Rows are points. A path goes straight from each point to the next, and from the last back to the first. The post is the endless flat space through its rows: a point in 2 columns, a line in 3, a plane in 4, and so on, so that a path can go around it. Count how often the path circles the post. Going back the other way cancels.

Post (1 x 2):
[[-13  18]]
Path (27 x 2):
[[ 15  44]
 [ 50 -29]
 [ 10  -1]
 [ 55  65]
 [ 38  18]
 [-36 -60]
 [-98  18]
 [-45  82]
 [-63  24]
 [-26 -56]
 [-74 -28]
 [-49  51]
 [  0  88]
 [ 58  -2]
 [-12  -5]
 [-43 -34]
 [ 56   1]
 [ 63  17]
 [ 73  14]
 [ -1  -5]
 [-45  -3]
 [-49  45]
 [ -3  42]
 [ 39  11]
 [-10 -11]
 [-79 -26]
 [-18  43]]
Times around: 3

Post (7 x 8):
[[ 18  30  26 -23  -4  60 -20 -52]
 [ 11  24  17 -33  38  -9 -27  19]
 [-44  28  31  46 -12  65  -6 -66]
 [-56  28 -46  39  22 -31   3  -6]
 [ 14 -16  -7  -1  33 -45 -16  10]
 [-80  70  -7  -3 -64  28  -6  30]
 [  7   9  -9  22  25  -4   7   9]]
Path (31 x 8):
[[ 13  27  45  17  51   3 -63  69]
 [ -4 121 -16   3  16  38 -25 -47]
 [-39  20  24  64 -25  13 -18 -31]
 [-43  68  89  45  33  37 -21 -35]
 [-61  -3  18  16 -22   9   3 -86]
 [-50  24 -11 -44  46  22 -24 -42]
 [-48  17   3  32  -5  58 -27 -20]
 [-41  64 -31  51 -15  67   5 -67]
 [-33  44  45  36 -36  53  -3  -6]
 [  8  32  17 -22  19  12  -1 -60]
 [-21  32 -12 -57 -27  43  11 -58]
 [-61  24  17  43   5  32   1  19]
 [-49  28   2  70 -58  76  15 -23]
 [ 44  -7 -17  50  83 -76 -15  31]
 [-53  96 -34  32  -5 -10 -37  13]
 [-37  59  18  77 -22  95   9 -71]
 [-46 113 -27  -3  31  40   9 -53]
 [-31   6 -13  14  17 -18   0 -37]
 [ 20 -21  62 -68 -12  18 -49 -22]
 [-45  12 -52  54  -5  28 -18 -18]
 [ 48 -24 -26  54  12 -20  14  18]
 [ 11  -3  28  33 -63 -25  -9  54]
 [ 49  14   8 -44 -31 -50  30  52]
 [-41  31  12 -10 -16  51  15 -45]
 [-85  60  36  21 -51  18   7 -39]
 [ 45  47 -15 -33 -68 -17  12  60]
 [-18  98 -31 -20  21  -2 -22  21]
 [ -8  12  33   0  25 -39 -14  46]
 [-53  74  35 -33  36  44  -5 -26]
 [-44 -13  27  18  42   9  25  18]
 [-13 -31  69  17  68  13 -76 -56]]
Times around: 4

Post (11 x 12):
[[  2  -2 -47  -7  10  -1 -36  -6  -4 -38  26  48]
 [-16   6 -11 -10  15 -22  42 -12  -6  25 -43 -36]
 [ 14 -36 -35  12  -3   9 -53  66  16  11  45  61]
 [-55 -51  18 -92  57  14  30 -18  -1  -3  20 -80]
 [ 59   1 -21  25 -13   7 -66   6  13 -24  67  42]
 [-32  18  24 -22   0  18   4 -34  40   7 -62 -25]
 [ 11 -39   3   7  -2 -21 -16  38  53 -50  27  29]
 [ 22  13   7  -1  18  27  -6  41  26 -28  24  56]
 [  9   3   6 -80  51   2  18 -15  37   7 -66 -27]
 [-76 -17  19 -84  40 -20  -2 -22  17  22  32 -13]
 [ 31  15 -25 -14 -45  -5 -25  43  39 -25  40  44]]
Path, 24 rows:
[[ -97    7  -18   35   22   -2  -43   10  -11   -8   33   48]
 [  27   34  -57    1   -7   18  -21  -17  -49  -14    4   16]
 [ 104  -39  -27   14   31   30  -10   38  -13  -59   35   46]
 [ -19   60    2  -55  -20   53  -19    7   23   25   45   50]
 [ -31  -31   -5  -27  -18  -21   39   33   77  -27  -17  -95]
 [  15   29   28 -103   22   11  -50    6   42  -33   -7  -23]
 [   4  -36    5  -79   13   -8  -20   41   12   68   24  -13]
 [ -47   -7   -4  -45   61   36   -3  -39  -27   -5   46   23]
 [ -27   12   -5   27  -36  -30  -77  -75   77  -40   20   19]
 [  21  -25  -29  -73    6  -37  -46   22   57  -58   25   16]
 [ -43   19    6 -105   34  -56  -15  -17   48   -7  -23   36]
 [ -63  -15   37    9   21  -45   38   58    6  -35   69   18]
 [ -22  -36  -20  -32    3  -60  -34   28   -6   29    4   28]
 [  31    4  -38  -46   25  -29  -31  -37   33  -23  -36   42]
 [ -35   26   18  -26   16   31  -13  -44   37   38   54   18]
 [  25   26   22  -69    0   20    9   38   36   47    1  -69]
 [ -12   51    8   10   48   -3  -62  -67  -66  -24   27   35]
 [ -34   48    9  -49   39    8  -46  -51    4   28   20   89]
 [  33  -37  -28   -4  -10  -31    3   10   61  -32   16   13]
 [  17  -58   33   39  -19   21  -16   48  102  -79   14  -23]
 [ -26  -19  -48 -121   76  -18  -50   25  -56    1   47   17]
 [  34  -36    6   12    8   23  -47   17  -38    8   36    9]
 [  25   32   60   58   33   17   57  -38    5   49  -65  -41]
 [  10   -3  -68    7  -18  -15    9   41    1   -4   56   26]]
Times around: 5

Post, 17 rows:
[[ 25 -33  13  13   2 -38  47   6  -5  -3   8 -18   8  27 -12  -1  24  16]
 [ 19  -9 -46 -15  45 -23  12  55  41 -24  18  54  -8   1  25   1  76 -49]
 [-22  36 -44 -22  44 -49  20 -10 -24  20  28  -1  10 -12  25 -32  17 -18]
 [ 13  32 -26  15 -35   9  55 -42  -3 -42 -26 -69  -9 -36  -8  26   5 -31]
 [-11 -28  -2  13   0  38 -27   9   9  -1  -8 -13 -41  21  22  -3  30  44]
 [-50  -6   9 -34  30  50 -27  57   2 -13   5   5   1  37  29  -4  46  17]
 [ 19  64 -16 -35 -19   2 -22 -17 -12  42 -39 -45  22 -17 -18 -30  -9 -22]
 [ -7 -25   9  15 -54 -17  20  -3  35   2  -6 -32  -4  34  37 -13  19   3]
 [-10 -19  32   2  35  41   6  43  27  19   9   5   1 -29  13   5  33  37]
 [ 10  -5 -22  -2  15  35  42 -34 -12 -46  13  13  65 -19 -19   9  42 -46]
 [ 18  16  43 -23  14  32  20 -52 -22 -80 -35 -17  29 -35 -12  32 -25   7]
 [  3  13   1  17  -2 -19  48 -15  36  40 -29 -24 -30  16  16   5 -20  22]
 [-12  30   3 -20 -43  -2  33  -9 -28  39  -7 -10  -5 -17 -32 -12  12  22]
 [ 19  14   7 -46 -21  33  21   1  -4  59 -10 -39  -7 -26   2 -11  -4  38]
 [ 19 -40 -83 -25  -5 -16   0  69 -10 -14   1  21   3   6 -12   5  -5 -21]
 [ 14 -38   2 -16  25  -6  20  47  21   4  11  52 -28   0 -13  -8  24 -59]
 [ -6 -12  14 -11  -8 -24  -6 -12  67  10  29 -11 -11  21  13  22  14 -20]]
Path, 29 rows:
[[  25   -8  -48  -51   -2  -10   12   51   21   56  -23  -19  -43   18
    22   -4   -6   42]
 [ -11  -12  -23  -39   63   27   53   14  -21  -36   -3   12   54   51
    22  -16   25  -14]
 [ -23   20    1   -6   66   -9   31   14   30   20   45   49  -19  -31
   -37   26   23  -26]
 [  14  -14   47  -41   28   11  -17   33  -11   80   80   19  -10  -18
     0  -32   42  -34]
 [  -5   23   13  -55   20   21   33   -8  -21   80    4  -10  -27  -38
     5   20  -24   14]
 [ -21   59  -50  -27  -14   81  -12  -20  -57   60  -50   16   25  -21
    -7  -12  -11   32]
 [ -29  -21   32  -10    8   39   22  121   39  100   20   30  -31    8
     9  -10   53   41]
 [ -37   19  -21   -7   14  -13   27  -29   36  -28   19  -21   64   21
    26   23  -13    0]
 [  -1  -25   28  -47   -6   24  -10   -3   53  -20   27   41   75   33
   -43   15   40  -17]
 [  11   -5  -28   17   -4   -8    3  -18   13  -19  -61  -13   25   -4
    33  -12    0   53]
 [ -44    0  -10   15   14   58   17   24   25   26  -11   16   -6   27
    -1   26   41   -8]
 [  -9    1   16   16  -20  -12   19  -30  -10  -37    7   18   56   25
   -10   12   41   -1]
 [  -5   18   66   50  -43   -8   54  -60   34   57   13  -40  -18  -52
    41  -38  -34   46]
 [  -5  -30  -42   16  -13   39   99   38   33   31   15  -21  -13  -61
   -33   15  -26   33]
 [  -6    1  -16  -34  -32  -27   64   -6  -10   12   10  -15   70  -18
   -41   -3  -12  -33]
 [  34  -63  -44  -45  -10   -1   13   41  -45  -71   38   15   65  -14
   -16   10   73  -56]
 [  -4  -21   32  -58   52   23   32    4  -20  -36  -21    6   34  -15
   -23    4   -6   25]
 [  -7  -26  -78  -27  -37   23   25   14   51  -12    3  -34   32  -19
    35    8   18   17]
 [  -2   22   -5   -9   15   27   38  -26  -59  -13  -45    4   13  -48
   -13   -1  -11   32]
 [  12  -18   45   14   54   -6   29   41   28  -27    1   32  -40    5
    29   20   94  -27]
 [ -13   42  -29   -9  -68   20   26  -28   -9   43   -1   -6  -37  -43
    -6  -10   -9  -10]
 [ -28   30   52  -22   42   18   21    1   28  -34   58   -1   12   34
    11   11   62    9]
 [   0  -37   -2  -27    6   -1   37  -20   20  -16    3   22   17   22
     1  -16    1   31]
 [ -56   23   -3  -14    5  -13    0  -57  -27   -9   17   19  -61  -21
   -14  -18   58  -42]
 [ -15   31   20    8  -51  -60   66   -5  -65   58  -62  -45 -105   13
    28  -93   10   60]
 [  47   21  -59   17   15   13   22  -63   49   29   12  -18   -7   30
   -47    3   43    6]
 [ -16  -13  -42  -56  -41   41   40   23   14  -11   44  -21   46   33
     6   43    0   41]
 [  20   12   48  -14   58   16  -35  -13   67   13   -8  -26   11  -59
   112   10  -44  -25]
 [ -33   20   13  -15   10   14   47   -1   -5   46  -57   -5   13   44
    28    8  -11    5]]
Times around: 1
